Each row of a before or after table is a point. One or more steps were done to the points. Then noise was added and the rows were shuffled. The steps act on columns, c1 being the first. What was done? A step turns or swaps two columns, mirrors them in a line or flattens them onto one, adds a multiple of one to another, or multiplies or shifts one. Angles are multiples of 10 degrees, from the lower column toward the higher: turns from -170 to 170, lines from 10 to 170 but not 90. Use the fewest steps. Two steps may share a column if one is a turn and the other turns, adds or multiplies; they go together, in the order done. Otherwise the lowest column goes first.

Before:
[[ 0.15  0.25  0.21]
 [ 0.19 -0.66  0.01]
 [-0.19  0.24  0.50]
 [ 0.27  0.50 -0.22]
 [ 0.45 -0.92 -0.30]
 [ 0.05  0.48 -0.11]
 [ 0.06 -0.46 -0.40]
 [-0.37 -0.33 -0.16]
 [-0.43  0.30 -0.24]
 [ 0.66 -1.02  0.51]
 [ 0.15 -0.38  0.36]]
After, 11 rows:
[[-0.45 -0.95  0.02]
 [-0.12  0.32  0.01]
 [-0.44 -0.42  0.00]
 [ 0.54  0.48  0.03]
 [-0.46 -0.65 -0.01]
 [-0.67 -0.31  0.00]
 [-0.26 -0.40  0.00]
 [ 0.04  0.21 -0.01]
 [ 0.78  0.51 -0.02]
 [-0.37 -1.04  0.00]
 [ 0.37  0.25  0.03]]
Steps: add 1 times c2 to c1; multiply c3 by 0

Before, 12 rows:
[[-0.19  0.11  0.19  0.14]
 [ 0.31  0.26  0.24 -0.60]
 [ 0.23 -0.83 -0.14  0.59]
 [ 0.19 -0.10  0.13 -0.63]
 [-0.35  0.74  0.37 -0.37]
 [-0.07 -0.76 -0.63  0.52]
 [ 0.37 -0.36 -0.28  0.44]
 [ 0.23  0.20  0.51 -0.36]
 [ 0.50  0.56 -0.26 -0.82]
 [-0.17  0.08  0.26 -0.41]
 [ 0.41  0.33 -0.31 -0.11]
 [-0.18  0.19  0.68 -0.55]]
After:
[[ 0.43  0.83 -0.28 -0.07]
 [-0.29  0.48 -0.29 -0.42]
 [-0.32 -0.99  0.08  0.26]
 [ 0.29  0.38 -0.68 -0.44]
 [-0.55  0.82  0.24 -0.57]
 [ 0.23  0.21 -0.24 -0.35]
 [-0.14  0.15 -0.18 -0.62]
 [-0.18  0.31 -0.55 -0.26]
 [-0.45  0.34  0.21 -0.02]
 [-0.45 -0.47  0.20  0.24]
 [ 0.21  0.10 -0.16  0.19]
 [-0.03 -0.92  0.62  0.18]]
Steps: turn c1 and c3 by -170 degrees; turn c2 and c4 by 20 degrees

Before:
[[ 0.03 -0.54  0.34 -0.05 -0.24 -0.01 -0.09  0.45]
 [-1.06  0.27 -0.48  0.17 -0.15 -0.60  0.03 -0.21]
 [-1.07  0.71 -0.16  0.23  0.28 -0.29 -0.34  0.01]
 [ 0.04 -0.50 -0.30  0.29  0.07  0.44  0.06 -0.33]
 [ 0.36 -0.26  0.83 -0.34 -0.31  0.27  0.36  0.02]
 [ 0.55 -0.11 -0.75 -0.23 -0.35  0.71 -0.17 -0.25]
 [-0.13 -0.17  0.59  0.21 -0.55  0.38  0.40  0.45]
 [-0.32  0.59 -0.03  0.41  0.05 -0.57  0.14  0.18]]
After (8 x 8):
[[-0.32  0.45 -0.06  0.45  0.10 -0.60  0.35  0.14]
 [ 0.60 -0.17 -0.82 -0.29 -0.51  0.70 -0.08 -0.23]
 [-1.05  0.28 -0.18  0.27  0.39 -0.28  0.20 -0.07]
 [ 0.04 -0.27 -0.35  0.21  0.16  0.43 -0.18 -0.39]
 [-0.09  0.08  0.53  0.31 -0.88  0.42  0.11  0.45]
 [ 0.04 -0.33  0.35  0.01 -0.38  0.01 -0.36  0.46]
 [ 0.39  0.03  0.79 -0.38 -0.46  0.34  0.01  0.02]
 [-1.06  0.14 -0.49  0.08 -0.28 -0.64  0.17 -0.24]]
Steps: flatten c2 and c7 onto the line at 40 degrees; turn c4 and c8 by -10 degrees; multiply c5 by 1.6

Before, 13 rows:
[[-0.74  0.29 -0.83 -0.26 -0.06 -0.33  0.29  0.21  0.82]
 [-0.66  0.75 -0.01  0.45 -0.86 -0.71  0.13  0.18 -1.07]
 [ 0.18  0.48 -0.41  0.07  0.18  0.06 -0.31  0.33 -0.57]
 [-0.23 -0.69 -0.59  0.34  0.12 -0.06 -0.21 -0.68  0.04]
 [ 0.06 -0.44  0.44 -0.52 -0.43 -0.10  0.45 -0.34  0.29]
 [-0.33  0.41  0.18  0.58  0.63  0.39  0.19 -0.09 -0.29]
 [ 0.16  0.18 -0.35  0.91 -0.37 -0.05  0.11  0.15  0.20]
 [ 0.13 -0.05  0.03 -0.32 -0.64 -0.14  0.16 -0.79 -0.09]
 [-0.36 -0.59  0.25  0.42 -0.06 -0.25 -0.26 -0.33  0.75]
 [ 0.10 -0.28 -0.46  0.24  0.68 -0.20 -0.30 -0.65  1.05]
 [ 0.12 -0.20 -0.40  0.79  0.23 -0.63  0.33 -0.11 -0.39]
 [ 0.07  0.14 -0.67  0.47 -0.16  0.03  0.28  0.08 -0.38]
 [ 0.03 -0.24  0.52 -0.18 -0.60 -0.11 -0.32  0.00  0.08]]
After:
[[ 0.09 -0.52  0.21  0.75 -1.23 -0.48 -0.73 -0.63 -0.35]
 [ 0.10  0.01  0.04 -0.96  0.54 -0.33  0.40 -0.80 -0.37]
 [-0.66  0.17 -0.72  1.31  1.29 -1.79  0.26  0.17  0.25]
 [ 0.11 -0.44  0.13  2.35  0.09 -1.56  0.81 -0.11  0.40]
 [-0.36  0.17  0.63  1.29 -0.42 -0.65 -0.63 -0.31 -0.62]
 [-0.20 -0.64  0.57  1.02 -0.14 -0.18 -0.59 -0.70  0.09]
 [-0.37  0.22 -0.40  1.76 -0.27  1.05  0.44 -0.18  0.65]
 [ 0.07  0.47  0.32 -0.58  0.44 -0.27 -0.77 -0.03 -0.53]
 [-0.76 -0.78 -0.46 -0.79 -0.44 -0.84  0.72  0.21 -0.62]
 [ 0.02 -0.63 -0.28  1.42  0.38  0.05  0.70  0.09  0.20]
 [ 0.01  0.38  0.56 -1.53  0.14 -0.27  1.11 -0.40 -0.47]
 [ 0.19 -0.31 -0.55  0.18  0.24  0.14 -0.78  0.29  0.56]
 [ 0.12 -0.32 -0.25  2.70  0.15 -0.14  0.20  0.20 -0.41]]
Steps: turn c2 and c3 by -80 degrees; multiply c4 by 3; turn c5 and c9 by 140 degrees; multiply c6 by 2.5; multiply c7 by 2.5

Before (10 x 11):
[[-0.21  1.01  0.59  0.20 -0.11  0.11 -0.07  0.18  0.41 -0.19 -0.01]
 [-0.11  0.03  0.22 -0.72 -0.56 -1.01 -0.16 -1.18  0.34 -0.04 -0.66]
 [ 0.17  0.18 -0.32 -0.19  0.41 -0.13  0.06  0.19  0.33  0.55  0.07]
 [-0.19  0.07 -0.20 -0.12  0.64  0.05  0.29 -0.98 -0.45  1.28  0.18]
 [-0.15  0.01 -0.20  0.30 -0.79  0.02 -0.32 -0.61 -0.02 -0.29  0.21]
 [-0.26  0.67  0.10  0.28  0.99 -1.14 -0.12 -0.17 -0.40 -0.13 -0.04]
 [-0.23  0.94 -0.32  0.16 -0.22 -0.65 -0.05 -0.21  0.28 -0.02  0.11]
 [ 0.31  0.73 -0.28 -0.31 -0.87  0.07 -0.18  0.02 -0.40 -0.33  0.23]
 [-0.15  0.12  0.17  0.06 -0.43  0.01  0.56 -0.07  0.10  0.02  0.33]
 [ 0.27  0.44  0.62  0.42 -0.93 -0.07  0.29  0.33  0.04 -0.03 -0.57]]
After (10 x 11):
[[-0.17 -0.01 -0.20 -0.15  0.68 -0.04 -0.56 -0.99 -0.02  0.91  0.21]
 [-0.18 -1.05 -0.33  0.15 -0.23  0.44  0.25 -0.18 -0.11 -0.01  0.13]
 [-0.26 -0.86  0.11  0.26  1.01  0.97 -0.23 -0.14  0.32 -0.08 -0.04]
 [ 0.28 -0.48  0.62  0.42 -0.98 -0.01 -0.14  0.36 -0.32 -0.04 -0.59]
 [-0.21 -0.03  0.18  0.01 -0.43 -0.04 -0.21 -0.14 -0.55  0.01  0.38]
 [-0.11  0.01 -0.18  0.37 -0.77 -0.06  0.20 -0.56  0.28 -0.22  0.22]
 [-0.13 -0.21  0.17 -0.70 -0.56  1.01  0.43 -1.17 -0.06 -0.03 -0.65]
 [-0.19 -0.97  0.58  0.16 -0.16 -0.25  0.46  0.13 -0.13 -0.12  0.02]
 [ 0.12 -0.22 -0.25 -0.17  0.36  0.09  0.22  0.19 -0.21  0.34  0.10]
 [ 0.33 -0.66 -0.33 -0.29 -0.82 -0.17 -0.27  0.01  0.37 -0.21  0.18]]
Steps: turn c2 and c6 by -170 degrees; turn c7 and c9 by -120 degrees; multiply c10 by 0.7

Before:
[[-0.87 -0.58 -0.20  0.84  0.11  0.13  0.24 -0.67  0.84  0.06 -0.24 -0.70]
 [ 0.03 -0.06  0.07  0.16  0.25  0.59  0.21 -0.58  0.61  0.12 -0.60 -0.50]
 [-0.41 -0.48  0.54 -0.22  0.34 -0.42 -0.05 -0.05 -0.40 -0.29 -0.42  0.56]
 [ 0.08 -0.53 -0.05 -1.16  0.06 -0.63 -0.94  0.57  0.59 -0.02 -0.20  0.01]
 [ 0.06  0.15  0.16 -0.38  0.12 -0.41  0.03  0.33 -0.06 -0.36  0.35  0.35]
 [-0.24 -0.28  0.38 -0.20 -0.11 -0.45  0.37 -0.18 -0.12  0.21 -0.24 -0.49]
 [ 0.17 -0.87 -0.21 -0.45  0.06 -0.54 -0.28  0.69 -0.12 -0.65 -0.36 -0.13]
 [ 0.30 -0.35  0.93  0.23  0.05 -0.12  0.32  0.22  0.29  0.26  0.00  0.30]
 [-0.73  0.08  0.00  0.55 -0.03  0.27  0.76 -0.01  0.96  0.30 -0.86 -0.39]
 [-0.40 -0.11 -0.24  0.48 -0.58  0.16 -0.50 -0.16  0.56  0.11 -0.69 -0.55]
 [ 0.42 -0.49 -0.46 -0.49  0.24 -1.08 -0.43  0.40 -0.09  0.09 -0.32  0.43]
 [-0.02  0.12  0.73  0.39  0.11 -0.55  0.46 -0.32  0.61 -0.37 -0.52 -0.11]]
After:
[[ 0.13 -0.08  0.44 -1.14  0.57 -0.63 -0.83  0.00 -0.19  0.01 -0.59  0.02]
 [-0.48 -0.60  0.32  0.46 -0.21  0.08 -0.43 -0.57  0.75  0.13 -0.20 -0.64]
 [-0.80 -0.82  0.81  0.56 -0.02  0.25  0.80 -0.03  0.79  0.25 -0.08 -0.49]
 [-0.89 -0.06  0.67  0.81 -0.66  0.14  0.19  0.07  1.00  0.01 -0.69 -0.70]
 [-0.18 -0.11  0.13 -0.13 -0.24 -0.49  0.45 -0.12 -0.48  0.16 -0.34 -0.50]
 [ 0.39 -0.16 -0.27 -0.51  0.42 -1.08 -0.39  0.20  0.14  0.09 -0.45  0.45]
 [ 0.03  0.31  0.01 -0.33  0.32 -0.36  0.01  0.14 -0.33 -0.37  0.15  0.49]
 [ 0.08 -0.65  0.54  0.17 -0.49  0.67  0.25  0.24  0.35  0.14 -0.28 -0.47]
 [ 0.25  0.08  0.68  0.21  0.23 -0.16  0.42  0.01 -0.53  0.25 -0.34  0.35]
 [-0.09 -0.53  0.94  0.31 -0.28 -0.52  0.45  0.09 -0.10 -0.36  0.03 -0.09]
 [ 0.17 -0.20 -0.19 -0.45  0.68 -0.54 -0.30  0.06 -0.20 -0.65 -0.89 -0.21]
 [-0.48 -0.32 -0.12 -0.27  0.02 -0.41 -0.07  0.37 -0.74 -0.23 -0.53  0.58]]
Steps: mirror c2 and c11 in the line at 50 degrees; turn c3 and c9 by -60 degrees; add 0.5 times c4 to c9; swap c5 and c8

Before (13 x 14):
[[-0.47 -0.55  0.10  0.44 -0.43  0.45  0.06 -0.16 -0.14  0.37  0.67 -0.42
  -0.03 -0.47]
 [-0.92 -0.16 -0.22 -0.50  0.41  0.42 -0.62 -0.04 -0.19 -0.47 -0.75 -0.03
  -0.44  0.12]
 [-0.45  0.05 -0.48  0.46  0.53  0.03 -1.37  0.42  0.52 -0.25 -0.18 -0.06
   0.04  0.64]
 [ 0.07 -0.01  0.18  0.60 -0.36 -0.93 -0.85  0.22 -0.23  0.26  0.25 -0.18
   0.45 -0.40]
 [-0.13 -0.33  0.81  0.42 -0.25  0.43 -0.06 -0.05 -0.43 -0.21  0.17 -0.48
  -0.27 -0.09]
 [ 0.25  0.87  0.37  0.34 -0.46 -0.53 -0.03  0.09  0.16  0.30  0.14 -0.72
   0.48 -0.62]
 [-0.15 -0.48  0.49  0.45  0.27  0.40  0.21 -0.40 -0.58  0.51 -0.11 -0.78
  -0.03 -0.48]
 [ 0.34  0.67  0.67 -0.05 -0.66 -0.12 -0.43 -0.54 -0.27  0.76  0.25 -0.56
   0.55 -0.29]
 [-0.66  0.28 -0.39  0.13  0.25 -0.20 -0.58  0.44  0.14  0.01 -0.48  0.44
   0.07  1.00]
 [-0.24 -0.58  0.33 -0.45  0.47  0.39  0.02 -0.26 -0.10 -0.38 -0.18 -0.23
   0.33 -0.01]
 [ 0.01  0.91 -0.01  0.93  0.05 -0.01 -0.73  0.39 -0.17  0.31  0.43  0.55
   0.40 -0.36]
 [-0.40 -0.32  0.20 -0.14  0.65  0.11 -0.07 -0.37 -0.32 -0.15  0.36 -0.32
  -0.58  0.07]
 [ 0.15  0.44  0.17  0.14 -0.28 -0.12 -0.52  0.71 -0.41  0.57  0.44 -0.54
   0.44 -0.24]]
After, 13 rows:
[[-0.64  0.27 -0.34  0.09  0.26 -0.25  0.08  0.65  0.93  0.07  0.25  0.43
  -0.01 -0.41]
 [-0.40 -0.37  0.25  0.13  0.72  0.13 -0.54 -0.48 -0.13 -0.12 -0.22 -0.34
  -0.07 -0.31]
 [ 0.03  0.91 -0.02  0.46  0.08 -0.01 -0.99 -0.23 -0.39  0.38  0.60  0.60
  -0.31  0.03]
 [ 0.20  0.85  0.37  0.03 -0.49 -0.52 -0.16 -0.08 -0.50  0.33  0.09 -0.67
   0.00  0.48]
 [-0.20 -0.44  0.50  0.39  0.26  0.39  0.18 -0.06 -0.70  0.52 -0.44 -0.77
  -0.19 -0.24]
 [ 0.16  0.42  0.16 -0.11 -0.28 -0.13 -0.67 -0.15 -0.37  0.55  0.82 -0.49
   0.03 -0.24]
 [ 0.33  0.63  0.76 -0.32 -0.60 -0.13 -0.83 -0.40 -0.40  0.75 -0.39 -0.58
   0.17 -0.05]
 [-0.44 -0.55  0.15  0.35 -0.43  0.44 -0.62 -0.76 -0.45  0.37  0.05 -0.36
  -0.12  0.10]
 [-0.08 -0.33  0.78  0.44 -0.33  0.46 -0.20 -0.20 -0.24 -0.20  0.01 -0.47
  -0.21 -0.34]
 [-0.88 -0.20 -0.25 -0.15  0.42  0.40  0.05  0.71 -0.04 -0.44 -0.27 -0.05
   0.06 -0.21]
 [-0.28 -0.62  0.32 -0.51  0.50  0.38  0.12  0.10 -0.07 -0.31 -0.31 -0.23
   0.29 -0.05]
 [ 0.10  0.05  0.24  0.22 -0.34 -0.87 -1.02 -0.14 -0.43  0.31  0.23 -0.17
  -0.20  0.04]
 [-0.43  0.02 -0.47  0.35  0.55  0.07 -1.05  0.31  0.83 -0.29  0.34 -0.03
  -0.16  0.17]]
Steps: flatten c4 and c13 onto the line at 150 degrees; turn c8 and c11 by 70 degrees; add 1 times c8 to c7; mirror c9 and c14 in the line at 30 degrees

Before:
[[-0.47 -0.57  0.52 -0.32  0.20 -0.08 -0.28  0.16 -0.19 -0.96 -0.48 -0.38
  -0.49  0.09 -0.07  0.03 -0.22  0.58 -0.15 -0.57]
 [-0.32  0.77  0.09  0.12 -0.27  0.69  0.01  0.00 -0.36 -0.36 -0.10 -0.72
  -0.31 -0.48  0.44 -0.74 -0.27  0.61  0.62  0.29]
 [-0.27 -0.18  0.32 -0.71 -0.51  0.52 -0.43  0.40  0.10 -0.48 -0.20  0.38
  -0.72  0.34 -0.63 -0.16  0.34 -0.67 -0.27  0.52]
 [ 0.38  0.36  0.17 -0.45 -0.36  0.40  0.27 -0.27 -0.35  0.06 -0.31 -0.28
   0.29 -0.34  0.15 -0.77  0.18  0.46 -0.39  0.36]
 [ 0.34  0.23 -0.70 -0.43 -0.17 -0.03 -0.25  0.29 -0.47 -0.01 -0.26 -0.30
   0.65  0.48  0.62 -0.47 -0.06  0.28  0.51  0.39]
 [-0.11  0.61 -0.42 -0.44  0.52  0.28 -0.55  0.03  0.27 -0.07  0.69 -0.89
  -0.27  0.14  0.70  0.49  0.55  0.01  0.45 -0.66]
 [-0.21 -0.07 -0.32 -0.56 -0.37  0.39  0.09  0.31  0.43  0.03  0.06 -0.26
  -0.13  0.63  0.26  0.36  0.49  0.24  0.40 -0.76]
 [-0.46  0.14  0.47  0.50  0.69  0.84  0.55 -0.48  0.37  0.00 -0.46  0.03
   0.12  0.64 -0.34 -0.50 -0.36 -0.62  0.49 -0.22]
 [ 0.12 -0.51  0.09  0.28 -0.35  0.52  0.61  0.15 -0.13 -0.80  0.75 -0.80
   0.29  0.08  0.53 -0.50 -0.78 -0.11 -0.37 -0.51]
 [-0.35  0.25 -0.86  0.03  0.32  0.21 -0.41 -0.01 -0.80 -0.50  0.01 -0.04
  -0.30 -0.39 -0.05  0.25 -0.35 -0.16 -0.28 -0.52]
 [-0.04  0.47  0.12  0.23  0.01  0.60  0.46 -0.64 -0.13  0.19 -0.49 -0.88
   0.19  0.77 -0.01 -0.15  0.59 -0.16  0.69  0.00]
 [-0.77  0.47  0.45 -0.48  0.12 -0.04  0.25 -0.36 -0.88 -0.92  0.38 -0.30
  -0.33  0.33  0.72 -0.04 -0.41 -0.61  0.13  0.05]
 [-0.44 -0.52 -0.60  0.70  0.04  0.69  0.78 -0.30  0.18  0.02 -0.16 -0.91
  -0.75 -0.34  0.05 -0.42  0.59  0.43 -0.35  0.38]
 [ 0.09  0.47 -0.07  0.54 -0.20  0.39 -0.27 -0.03  0.17  0.29 -0.44  0.27
  -0.76  0.55 -0.10 -0.15 -0.37 -0.15  0.37 -0.73]]
After, 14 rows:
[[-0.28 -0.57  0.52 -0.32  0.20 -0.08 -0.70  0.20 -0.22 -0.96 -0.40 -0.35
  -0.50  0.11 -0.42 -0.11  0.26 -0.53 -0.65  0.07]
 [-0.03  0.13  0.47  0.49  0.22  0.83  1.36 -0.46  0.36  0.03 -0.60  0.05
   0.15  0.61 -0.59 -0.83  0.35  0.81 -0.11 -0.36]
 [-0.31 -0.06 -0.30 -0.58 -0.05  0.39  0.23  0.31  0.43  0.06 -0.07 -0.27
  -0.16  0.62  0.02  0.51 -0.67 -0.50 -0.55 -0.62]
 [ 0.14  0.37  0.16 -0.44 -0.77  0.39  0.67 -0.26 -0.35  0.05 -0.17 -0.28
   0.27 -0.33  0.40 -0.37 -0.24 -0.56  0.17  0.55]
 [-0.35 -0.51  0.07  0.28 -0.58  0.49  1.51  0.13 -0.08 -0.78  0.83 -0.79
   0.30  0.08  0.44 -0.17  0.84  0.41 -0.50 -0.11]
 [ 0.13  0.48 -0.06  0.54 -0.27  0.40 -0.68 -0.02  0.21  0.29 -0.53  0.27
  -0.76  0.55  0.02  0.01  0.55  0.34 -0.62 -0.43]
 [-0.21  0.26 -0.86  0.03  0.40  0.18 -1.04 -0.01 -0.78 -0.51  0.12 -0.03
  -0.30 -0.39 -0.31 -0.02  0.31  0.25 -0.60  0.03]
 [ 0.29 -0.17  0.32 -0.70 -0.49  0.50 -1.06  0.42  0.10 -0.47 -0.08  0.38
  -0.68  0.33 -0.60  0.19 -0.87  0.38  0.41  0.46]
 [-0.63  0.63 -0.41 -0.43  0.71  0.29 -1.37  0.05  0.27 -0.09  0.49 -0.86
  -0.28  0.15  0.37  0.04 -0.71 -0.28 -0.39 -0.86]
 [-0.55  0.76  0.10  0.13 -0.71  0.71  0.01  0.00 -0.34 -0.39 -0.31 -0.70
  -0.33 -0.49  0.01 -0.40  0.54 -0.48  0.48 -0.40]
 [-0.33 -0.54 -0.60  0.71 -0.26  0.68  1.94 -0.30  0.19  0.04 -0.02 -0.91
  -0.76 -0.33 -0.31 -0.35 -0.07 -0.46  0.24  0.47]
 [-0.25  0.23 -0.67 -0.40 -0.42 -0.02 -0.61  0.28 -0.46 -0.03 -0.41 -0.34
   0.66  0.52  0.68 -0.27 -0.06 -0.34  0.48 -0.23]
 [-1.07  0.46  0.42 -0.50  0.07 -0.02  0.64 -0.35 -0.88 -0.89  0.30 -0.28
  -0.33  0.34 -0.15 -0.14 -0.05  0.62  0.14 -0.23]
 [ 0.01  0.48  0.12  0.22 -0.07  0.59  1.15 -0.64 -0.17  0.21 -0.71 -0.88
   0.18  0.77 -0.04 -0.09 -0.51  0.00  0.15 -0.45]]
Steps: turn c1 and c15 by 50 degrees; add -0.5 times c4 to c17; turn c17 and c18 by -160 degrees; turn c5 and c16 by -40 degrees; multiply c7 by 2.5; turn c11 and c19 by 20 degrees; turn c19 and c20 by -70 degrees
